Every row gives one point. Each copy is the shape, with its points in the same order, turned, moved and blurred by noise. Say if it was mirrored as well.

Shape (5 x 2)
83, -1
-23, -13
-62, -2
-45, -34
-38, -34
Copy 1 (5 x 2)
-34, 87
-4, -18
15, -45
-21, -41
-21, -41
Copy 1 is: mirrored
Copy 2 (5 x 2)
6, -83
-15, 19
-8, 63
-39, 41
-38, 36
Copy 2 is: only turned
Copy 3 (5 x 2)
-78, 30
23, -8
63, -6
39, -32
33, -32
Copy 3 is: mirrored
Copy 4 (5 x 2)
88, -59
1, 1
-35, 32
-32, 0
-28, -8
Copy 4 is: only turned

Shape (7 x 4)
-67, 32, -96, -17
-4, -34, 70, 8
-10, 18, 24, 9
-31, 11, 53, 4
14, -5, -3, 19
3, 17, 52, -55
-61, -15, -95, -15
Copy 1 (7 x 4)
14, -14, -53, -102
-54, 30, 34, 46
-10, 37, -7, 11
-42, 55, 0, 11
8, -1, -1, 20
-7, 69, 54, -7
-5, -47, -32, -92
Copy 1 is: only turned
Copy 2 (7 x 4)
-61, 22, -106, -23
50, -47, 41, 31
11, -9, 23, -4
7, -33, 27, -22
12, 12, 8, 39
58, 0, 12, -40
-48, -1, -94, 17
Copy 2 is: only turned

Shape (13 x 8)
32, -20, -22, 86, -49, -37, -4, -47
-78, 62, -8, -6, -15, -13, -24, 18
-2, -33, -41, -12, -42, -40, 50, 8
35, -40, -4, -19, -42, -14, -36, -15
-12, -34, 0, -11, 32, 121, 150, -39
-4, 1, -52, 17, -52, 15, -37, -12
6, -35, 83, 0, -33, 5, -14, -45
-17, -31, -57, 29, -10, -35, -20, -47
39, -1, -25, 36, -49, -31, -28, -25
-54, -39, 3, 23, -1, -34, -6, 84
-31, -1, -21, -17, 84, 17, -19, -41
6, -4, 9, -19, 17, -42, -28, 64
4, -15, -54, -20, 8, -36, -4, -3
Copy 1 (13 x 8)
46, -69, -13, -21, 0, -76, -13, -57
-72, -19, 55, -44, 48, 25, -33, -27
-19, -72, -50, -53, 15, -4, 9, 17
58, -35, 6, -66, -6, 12, 6, -12
-14, -59, -33, 121, 67, 25, 102, 69
33, -58, 10, -23, 21, 23, -46, -32
49, -41, 66, -43, 12, -18, 73, -6
31, -46, -24, -44, 64, -21, -21, -45
40, -44, -7, -40, -17, -21, -22, -50
-32, -22, 28, -72, 39, -43, -41, 65
9, 45, 3, -5, 100, 15, 18, -22
-17, 26, 12, -79, -2, -9, -17, 30
2, -9, -42, -54, 38, 5, -14, -11
Copy 1 is: only turned
Copy 2 (13 x 8)
-71, 18, -46, 64, -30, 13, -30, -59
-48, 50, 43, -43, 16, -46, 19, 21
-19, -34, -37, 26, -39, -63, -6, 4
22, 29, -32, 44, -2, -29, -57, -23
47, -109, -64, -14, -5, 77, 91, 28
-33, 53, -58, -8, 8, -22, -24, -24
42, 11, 31, 42, -21, 41, -45, -32
-42, 59, -48, 50, -39, -22, 14, -12
-44, 36, -34, 48, 5, -23, -40, -60
-56, 6, 3, 10, -17, -31, -56, 85
14, 56, -3, 49, 24, 5, 68, 46
-18, 16, 23, 42, 46, -57, -49, 47
-17, 29, -34, 53, 3, -63, 11, 10
Copy 2 is: mirrored
Copy 3 (13 x 8)
-8, -8, -66, 76, 84, -29, 9, 23
-77, 12, -19, -49, -36, -14, -8, 61
32, -1, -55, -47, 48, -50, 28, 15
36, 23, -54, 23, -6, -23, 20, -28
27, -88, 111, -38, 54, 28, 107, -4
-14, 59, -35, 18, 20, -6, 41, 15
-2, -55, -24, 44, -42, -17, 3, -47
-19, 37, -27, 4, 81, -20, -9, -21
8, 24, -54, 64, 35, -40, 8, 25
-4, -22, -92, -61, 9, 47, -10, 37
-14, 34, 63, -20, 21, 31, -52, -8
47, 1, -49, -26, -21, 16, -35, 41
19, 48, -13, -26, 34, -19, -4, 9
Copy 3 is: only turned

Shape (12 x 9)
-30, 31, 57, 5, -79, 5, -14, -28, -58
-26, 26, -38, 79, 21, -55, 15, 53, 33
10, -40, 58, -3, 14, -1, -53, -42, -19
-23, 37, 41, 87, -28, -24, 20, 33, -50
47, -28, 67, -5, 18, -53, 9, -26, -25
28, -78, 50, 9, 2, -52, -76, 68, 15
-17, -48, 27, -36, -65, -8, -67, -5, 24
81, 36, -20, -2, -17, 33, -20, -9, -43
-2, -70, -7, 89, -69, -27, 10, -41, -20
2, -8, -32, -10, 20, 44, -13, 54, -54
25, 13, 10, -15, -23, 48, -13, 7, 47
54, 23, -35, -10, -48, 50, 12, 4, 28
Copy 1 (12 x 9)
-15, 37, 52, 49, 19, 29, -76, -74, 18
-18, 1, -14, 26, 39, -2, 102, -25, 66
-67, -4, 60, -8, -25, -12, -37, -22, -28
-27, -5, 55, 56, 86, 20, 13, -62, 47
-27, 14, 110, -34, 6, -10, -1, 4, -8
-126, 23, 40, -20, -1, -30, -7, 48, 56
-73, 47, 10, -8, -57, 19, -59, -19, 38
41, -51, 21, 4, 10, -27, -64, 6, 27
-56, -32, 49, -49, 15, 30, -12, -104, 79
-13, -3, -45, -8, 61, -31, -36, -1, -8
-8, -15, -11, 11, -29, 52, -32, 22, 14
38, -29, -21, -8, -12, 42, -46, 11, 45
Copy 1 is: mirrored
Copy 2 (12 x 9)
-84, 17, -45, -37, -41, 67, 10, 51, 43
-19, 60, -12, 25, 46, -56, -61, -2, -3
-20, -22, -41, 4, -83, 39, 15, -35, 4
-66, 50, -37, 6, -25, 4, -82, 55, 22
0, -18, -21, 36, -77, 27, 4, 30, -39
30, 15, 30, 17, -101, -49, 8, -23, 43
-15, -7, -8, -19, -43, 10, 75, -13, 72
37, 29, -15, -49, -11, 98, -29, 6, -2
10, 15, -125, 19, -22, -12, -7, 42, 56
8, -11, 1, -91, -12, 10, -57, -15, 4
2, -18, 20, -4, 20, 62, -2, -22, 47
37, 0, 0, -27, 52, 77, -7, 11, 40
Copy 2 is: only turned

Shape (15 x 12)
17, -30, 5, -18, -4, 3, 63, 25, 2, 51, -5, -35
66, -16, 5, -67, -60, -21, -42, 46, 48, 30, -50, 3
9, -36, -29, -20, 23, 33, 28, -21, -45, 16, 58, 59
-36, 34, -57, 12, -34, 12, 53, -47, -11, -8, -8, -29
-69, 24, -7, -9, -3, 63, -4, 60, 13, -26, -52, 7
-37, 58, -17, -54, 62, 40, 24, 65, -38, -57, -65, -9
25, -47, 29, -11, 39, 13, -47, 20, -17, -8, -56, 30
58, 6, 65, -19, -13, 65, -1, 61, -43, 38, 2, 57
36, 5, -29, 19, -32, -48, 42, 65, -41, -54, 31, 44
-45, -5, -4, -10, -16, 39, 55, -42, 30, 25, -24, 64
39, 30, 43, -29, -53, 25, -3, 77, 60, -54, -71, -22
-45, 44, -46, -66, -10, -46, 10, -12, -39, 4, -71, 7
69, 0, 55, -32, -6, 24, 32, -32, 16, -7, 55, 2
-57, -23, 47, 9, 60, -33, -58, 26, 40, 13, 44, 26
-11, 47, -10, 23, 17, 39, 1, 78, 50, 55, -43, 30
Copy 1 (15 x 12)
-49, -8, -43, 56, 58, 1, -6, 10, -4, 40, -13, 4
-103, 37, -65, 9, -11, -54, 54, -28, -44, 7, 13, 52
31, -45, -55, 39, 2, -5, 39, 32, 27, -44, -26, -30
7, 64, -3, 27, 12, 2, -19, 33, -20, 9, -13, -70
-3, 56, 2, 89, -73, 24, 18, 10, -22, 41, 25, 13
-6, 56, -41, 78, -87, 91, 14, 3, -11, 58, -52, 19
-63, -15, -25, 44, -59, -7, -3, -23, 39, -23, -11, 66
-44, -72, -13, 89, -41, -45, 73, -12, -43, 28, -57, 31
9, 39, 20, 30, 48, 22, 68, 22, -23, -39, -69, 47
-45, 24, 1, 70, -16, 5, 35, 40, 20, -12, 24, -78
-95, 86, 1, 31, -58, -34, 53, 23, -34, 70, -32, 72
-64, 71, -38, 19, -33, 80, -3, -26, -49, -29, -16, -44
-47, -48, -22, -29, -2, -47, 44, 72, 9, 27, -47, -1
-3, -57, 13, -12, -28, 47, 34, -6, 42, 18, 82, 52
-17, 26, 7, 82, -17, 1, 58, -56, 5, 77, 32, 2
Copy 1 is: only turned
Copy 2 (15 x 12)
-9, -84, -8, -20, -37, 21, 24, 17, 6, 0, 30, 2
-50, -4, -62, 45, -95, -21, -12, 33, 47, -14, 6, -34
24, 2, -10, -27, 37, 34, 18, 31, 10, -46, 7, 74
-39, -6, 51, -34, 22, 32, 64, 12, -35, -4, -21, -37
-7, -12, 0, 74, 24, 13, 63, 10, 25, 75, -28, -12
5, -47, -26, 28, 57, 22, 24, 57, 22, 96, -93, -21
-17, -25, -39, 54, 33, 10, -47, 0, 75, 0, 4, 4
10, -47, -57, 38, -39, 5, 7, -35, 52, -19, -57, 79
58, -36, 6, 2, 4, -34, 49, 50, 40, -78, -59, -27
-30, 9, -44, -8, 36, 31, 88, -26, -1, 0, 31, 10
-37, -28, -26, 40, -70, -29, 44, 0, 102, 53, -52, -63
-63, -16, -40, 19, 46, -11, 17, 55, -56, 10, -42, -50
-6, -7, -12, -84, -39, -16, 2, -19, 62, -13, -9, 40
65, 11, -11, 32, 35, -61, -33, -22, 15, 36, 63, 7
45, -19, -50, 67, -35, 45, 38, -35, -1, 47, -12, -31
Copy 2 is: only turned
Copy 3 (15 x 12)
1, -2, 63, -33, 12, 51, 33, 28, 21, 24, 5, -29
65, 10, 99, 7, -47, 17, -22, -36, 56, -4, -60, -9
-3, -77, -10, -17, -16, -18, 3, 57, -12, 49, 2, 1
7, 41, 7, 24, -15, -29, 71, 31, 3, 45, 57, -45
-12, 99, -21, 3, 0, 14, -38, 23, 8, 22, -21, -7
-14, 118, -20, -31, 7, -9, 13, 43, 17, 55, -29, 78
3, -11, 2, -21, 23, 3, -35, -60, 40, 47, -49, 35
21, -33, 39, 29, 67, 23, -45, 48, 9, 20, -73, 26
24, 4, 58, -45, 23, -100, -6, 68, 53, 41, -18, -23
40, -2, -28, 32, -23, 42, -19, 38, 21, 45, 55, -24
64, 108, 95, 9, 17, 0, -49, -24, 18, 24, -32, -4
8, 62, -6, 17, -56, -18, 62, 13, 85, 16, 16, 41
47, -49, 82, -3, 26, -6, -8, 9, -42, 17, 33, 22
4, -11, -32, -77, 11, -7, -67, -20, 15, -78, 21, 8
77, 61, -34, -18, 32, 46, -20, 29, 31, -7, -51, -38
Copy 3 is: mirrored
Copy 4 (15 x 12)
-7, -14, 31, 27, -1, -7, 8, -25, -37, 88, -31, -13
9, 40, 48, 18, -35, -28, -53, 16, 2, 54, 1, -119
10, 17, -29, -40, 86, 39, -5, -2, -58, 84, 13, 5
-16, 27, 16, -5, 6, 18, 8, -43, 28, 64, 54, 64
-45, -27, 34, -43, -10, 61, -40, -37, 16, -29, -6, -16
-67, 13, 79, -15, 0, 66, -56, -28, -57, -44, 5, 28
5, 53, 2, -33, 6, 27, -4, 16, -51, -15, -52, -60
25, 19, 27, 28, 95, 45, -49, -19, -33, 28, -53, -90
53, 14, 10, 38, 6, 90, -51, 50, -24, 72, 3, 18
8, 18, 12, -69, 40, -18, -30, -49, 30, 73, -13, 21
31, 3, 115, 10, -45, 36, -50, 5, 34, -11, -1, -69
-46, 78, 18, 4, -31, -8, -77, -35, -36, 22, 34, 37
74, 7, 59, 9, 78, -11, 29, 10, -36, 56, 24, -33
17, -52, -60, -41, 17, -47, -13, 51, -28, -34, -20, -14
-68, -25, 34, 5, 37, 14, -54, 15, 51, 5, -48, -33
Copy 4 is: only turned
